Each row of a before or after table is a point. The points were changed in one or more steps. Then noise was added and the rows were shuffled. The steps act on columns, c1 being the first. Write out the steps. A step turns or swaps two columns, mirrors them in a line or flattens them onto one, adds a multiple of one to another, or multiplies or shifts one. Angles are multiples of 10 degrees, from the lower column toward the higher: turns from -170 to 170, lines from 10 to 170 but not 90. Use the fewest steps. Two steps may share a column if one is a turn and the other turns, adds or multiplies; they go together, in the order done. Otherwise the lowest column goes first.
(in the rows, 128 means zero)

Before (13 x 2)
[[124 133]
 [119 138]
 [128  85]
 [108 134]
 [104 153]
 [139 140]
 [ 51 158]
 [132 173]
 [111  70]
 [ 98 162]
 [121 102]
 [126 137]
 [169 174]]
After (13 x 2)
[[161  97]
 [173 168]
 [102 122]
 [139 120]
 [136 126]
 [143 137]
 [ 73 108]
 [152 105]
 [130 109]
 [ 84 129]
 [155  53]
 [137 119]
 [172 133]]
Steps: swap c1 and c2

Before (9 x 3)
[[169 116 157]
 [127 175 140]
 [119 127  85]
 [121 144 130]
 [106 116 132]
 [ 98  99 116]
 [ 77 137  90]
 [ 96 187 109]
 [198 136 110]]
After (9 x 3)
[[122 146 133]
 [177 116 122]
 [114 114 146]
 [ 90 188 134]
 [ 92 126  99]
 [133 176 138]
 [ 98  99 137]
 [172 136  70]
 [ 66 136 131]]
Steps: turn c1 and c3 by -40 degrees

Before (9 x 4)
[[104 158 161 150]
 [155 120 116  91]
 [123 107 134  89]
 [103 130 117 136]
 [100 110 107 147]
 [109 100 114 164]
 [100 139 106 168]
 [ 94 118 107 149]
 [136 164 181 117]]
After (9 x 4)
[[ 79 157 175 152]
 [ 73 111  98 144]
 [145 163 199 115]
 [ 91 100 104 165]
 [ 74 138 111 169]
 [ 80 133 113 136]
 [184 119 113  92]
 [ 60 120 103 149]
 [119 109 123  88]]
Steps: multiply c1 by 2; add 0.5 times c2 to c3

Before (10 x 6)
[[156  71 135 119  93 136]
 [ 87 128 118 163  93 113]
 [170 121  81 186 110 160]
 [135  79 150 119 106 154]
 [137 155 155 166 168 171]
 [ 96 127 122 100 178 106]
 [ 96  89 177 103 121 129]
 [122  90 134 150 180 166]
 [108 126 135 128 172 156]
 [140 155 132 172 152  95]]
After (10 x 6)
[[137  82 148 118 106 154]
 [146  92 135 152 177 166]
 [124  63 136 124  95 139]
 [110 150 158 166 168 174]
 [160 140 119 100 177 108]
 [ 95 110  81 189 107 160]
 [146 132 133 128 170 157]
 [168 141 120 163  94 116]
 [105 151 133 174 151  96]
 [173 102 177 102 119 132]]
Steps: mirror c1 and c2 in the line at 100 degrees

Before (8 x 8)
[[107 148  87 121 136 146 110 118]
 [132 131 107 127 155  51 147  97]
 [160 149 105 144 174 165 134 161]
 [157 136 100 124 133 179 105  83]
 [110 135 153 115 153 189 118 153]
 [156 159 120 105 148 178 147 158]
 [169 145 152 106 143 158  56 125]
 [141 157 109 173 129 142 144 171]]
After (8 x 8)
[[130 164 104 125 145 159 136 151]
 [128 115  88 137 131 165 110 148]
 [139  81  99 112 127 201 107 132]
 [126 152 154 124 138 197 119 132]
 [113 171 110 156 127 127 145 155]
 [151 124 151  93 137 228  53 142]
 [144 156 123  99 134 161 149 160]
 [130  94 108 125 139  30 145 132]]
Steps: flatten c1 and c4 onto the line at 120 degrees; swap c2 and c8; multiply c5 by 0.4; add -1 times c7 to c6

Before (11 x 9)
[[ 94  83 130 139 174 103 146 133 104]
 [120 161  60 150 144 140 145 131 144]
 [145 144  91 190 156 139  90 130 112]
 [112  88 117 120  96  98 127  96  93]
 [104  85 122 101 124 125  85 122 126]
 [ 66 106 176  97 112 107 115  73  95]
 [129 130 130 122 181  72 108 138 122]
 [103 103 146  99 116  74 124 121  82]
 [129 167  85 172 113 179 127 183 122]
 [ 54  98 128 127 114  69 100 117 104]
 [143 147 103 192 102 152 139 152 172]]
After (11 x 9)
[[128 139  88 181 169 141  84 133 113]
 [139 147 103 141 202 149 139 155 176]
 [125  98 146 107 110  76 127 113  75]
 [130 136 134 169  94  73 113 139 123]
 [129 158  63 148 141 145 151 131 140]
 [128  87 122 114 112 124  86 116 125]
 [118 101 124 111 142  70  99  90 104]
 [102 105 171 101 109 106 114  61  95]
 [145 166  85 141 172 182 126 173 119]
 [116  87 109  95 134  94 130  93  94]
 [126  82 126 174 119 102 144 125 102]]
Steps: flatten c1 and c8 onto the line at 70 degrees; mirror c4 and c5 in the line at 30 degrees
